Each row of a before or after table is a point. The points were changed in one or more steps. Then noise was added and the rows were shuffled. The steps act on columns, c1 being the first. What was done? A step turns or swaps two columns, mirrors them in a line or flattens them onto one, adds a multiple of one to another, or multiplies or shifts one. Angles are multiples of 10 degrees, from the lower column toward the higher: turns from -170 to 170, lines from 10 to 170 but not 90. Use the fewest steps. Two steps may share a column if one is a turn and the other turns, adds or multiplies; they go together, in the order done. Otherwise the lowest column goes first.

Before:
[[-0.031, -0.042],
[0.021, 0.005],
[0.006, 0.100],
[-0.050, 0.029],
[-0.089, -0.030],
[-0.012, -0.027],
[0.025, -0.038],
[-0.026, -0.025],
[0.000, -0.013],
[-0.040, 0.068]]
After:
[[0.011, 0.008],
[-0.048, 0.029],
[0.007, 0.034],
[-0.082, -0.056],
[0.021, 0.049],
[-0.080, -0.001],
[0.046, -0.001],
[0.019, 0.026],
[-0.020, 0.092],
[0.006, -0.019]]
Steps: mirror c1 and c2 in the line at 150 degrees

Before:
[[-0.021, -0.053, -0.069, -0.029, 0.063, 0.042],
[0.033, -0.005, 0.044, -0.054, 0.042, 0.021],
[-0.017, 0.041, -0.043, 0.043, -0.040, 0.057],
[-0.023, 0.071, 0.036, -0.063, -0.042, -0.058],
[0.032, -0.028, 0.011, -0.095, -0.004, -0.064],
[-0.006, 0.004, 0.038, 0.035, -0.036, -0.004],
[0.023, 0.037, -0.046, 0.017, -0.043, 0.045],
[-0.005, 0.055, 0.006, -0.021, -0.017, 0.081],
[0.020, -0.042, -0.015, -0.018, 0.049, -0.067],
[-0.049, 0.040, -0.061, -0.057, 0.044, 0.020],
[-0.010, 0.021, -0.016, -0.072, 0.028, 0.043],
[-0.036, 0.056, -0.007, 0.012, -0.053, -0.039],
[0.016, 0.057, -0.060, 0.029, 0.041, -0.025],
[-0.048, 0.025, 0.013, 0.022, -0.041, 0.072]]
After:
[[-0.013, 0.040, -0.061, -0.021, 0.045, -0.053],
[-0.078, 0.050, 0.004, -0.006, -0.018, -0.020],
[0.004, 0.005, 0.038, 0.013, -0.037, -0.006],
[-0.027, -0.004, 0.043, -0.023, 0.041, 0.031],
[0.061, -0.041, -0.014, -0.008, 0.050, 0.033],
[0.020, 0.057, -0.059, 0.011, 0.040, 0.020],
[-0.048, 0.036, -0.046, 0.008, -0.042, 0.016],
[0.060, 0.071, 0.037, -0.023, -0.043, -0.014],
[0.045, 0.058, -0.008, 0.006, -0.051, -0.030],
[-0.052, 0.040, -0.044, 0.016, -0.039, -0.025],
[-0.062, 0.026, 0.012, 0.009, -0.043, -0.061],
[-0.040, 0.022, -0.018, -0.030, 0.030, -0.018],
[-0.039, -0.051, -0.067, -0.013, 0.062, -0.026],
[0.058, -0.028, 0.010, -0.039, -0.004, 0.043]]
Steps: turn c1 and c6 by 100 degrees; multiply c4 by 0.4

Before:
[[-0.019, -0.024, -0.012, 0.057, -0.001, -0.019, 0.061, -0.054, -0.066, 0.010, 0.002, -0.025],
[-0.055, 0.015, -0.024, 0.029, 0.017, -0.085, -0.010, -0.024, 0.003, -0.007, -0.056, -0.020],
[-0.038, -0.056, -0.005, -0.052, 0.008, 0.064, 0.021, -0.028, 0.063, -0.012, 0.030, -0.057],
[-0.029, 0.040, -0.029, 0.001, -0.024, -0.026, -0.043, 0.005, 0.024, 0.020, 0.057, 0.108],
[0.014, -0.030, 0.050, -0.059, 0.105, 0.031, 0.037, -0.050, 0.017, -0.034, 0.035, -0.074],
[-0.011, 0.023, -0.031, 0.064, 0.020, -0.043, 0.083, -0.014, 0.021, -0.027, -0.058, 0.024],
[0.043, 0.048, -0.078, -0.028, -0.080, -0.066, -0.022, -0.029, -0.007, 0.016, -0.005, 0.078],
[-0.001, 0.059, 0.034, -0.010, -0.094, -0.039, -0.008, 0.009, 0.007, 0.013, 0.007, 0.050],
[0.011, -0.080, 0.031, -0.029, 0.057, -0.011, 0.053, -0.012, 0.062, 0.037, 0.028, -0.053],
[-0.007, -0.033, 0.021, 0.011, 0.027, 0.013, 0.016, -0.056, -0.001, 0.018, -0.070, 0.023],
[-0.029, 0.006, 0.000, -0.072, 0.067, 0.059, 0.047, 0.013, 0.021, 0.051, 0.016, -0.055],
[-0.025, -0.063, 0.023, -0.068, 0.072, 0.033, 0.038, 0.013, -0.002, 0.045, 0.021, -0.052],
[0.025, -0.019, -0.017, 0.048, 0.029, 0.000, -0.006, 0.030, -0.004, -0.019, -0.034, -0.030],
[-0.025, 0.003, -0.025, -0.047, -0.062, -0.050, 0.007, 0.028, -0.027, -0.031, 0.001, 0.094]]
After:
[[-0.010, 0.022, -0.029, 0.063, 0.023, -0.043, 0.080, -0.015, 0.018, -0.031, -0.057, 0.022],
[-0.026, 0.004, -0.024, -0.049, -0.065, -0.047, 0.006, 0.028, -0.017, -0.036, 0.000, 0.095],
[-0.002, 0.061, 0.036, -0.009, -0.093, -0.039, -0.008, 0.010, 0.023, 0.012, 0.006, 0.052],
[0.014, -0.031, 0.051, -0.060, 0.106, 0.033, 0.035, -0.050, -0.001, -0.032, 0.035, -0.073],
[-0.029, 0.041, -0.028, 0.000, -0.018, -0.023, -0.044, 0.005, 0.027, 0.010, 0.054, 0.109],
[-0.024, -0.066, 0.026, -0.070, 0.069, 0.035, 0.040, 0.014, -0.014, 0.040, 0.021, -0.052],
[-0.019, -0.026, -0.013, 0.056, -0.014, -0.019, 0.060, -0.052, -0.064, 0.004, 0.001, -0.026],
[0.011, -0.077, 0.032, -0.032, 0.066, -0.012, 0.054, -0.011, 0.054, 0.041, 0.028, -0.056],
[-0.052, 0.015, -0.020, 0.027, 0.017, -0.084, -0.010, -0.024, -0.001, -0.024, -0.055, -0.020],
[-0.009, -0.034, 0.021, 0.011, 0.027, 0.014, 0.018, -0.057, -0.003, 0.014, -0.072, 0.024],
[-0.037, -0.056, -0.003, -0.052, 0.018, 0.061, 0.019, -0.025, 0.061, -0.021, 0.029, -0.059],
[0.025, -0.020, -0.016, 0.051, 0.027, 0.000, -0.006, 0.033, -0.009, -0.011, -0.034, -0.030],
[0.042, 0.045, -0.080, -0.028, -0.080, -0.068, -0.021, -0.028, 0.006, 0.027, -0.007, 0.074],
[-0.029, 0.005, -0.001, -0.073, 0.069, 0.060, 0.048, 0.012, 0.007, 0.041, 0.015, -0.055]]
Steps: add 0.3 times c1 to c10; turn c5 and c9 by -10 degrees
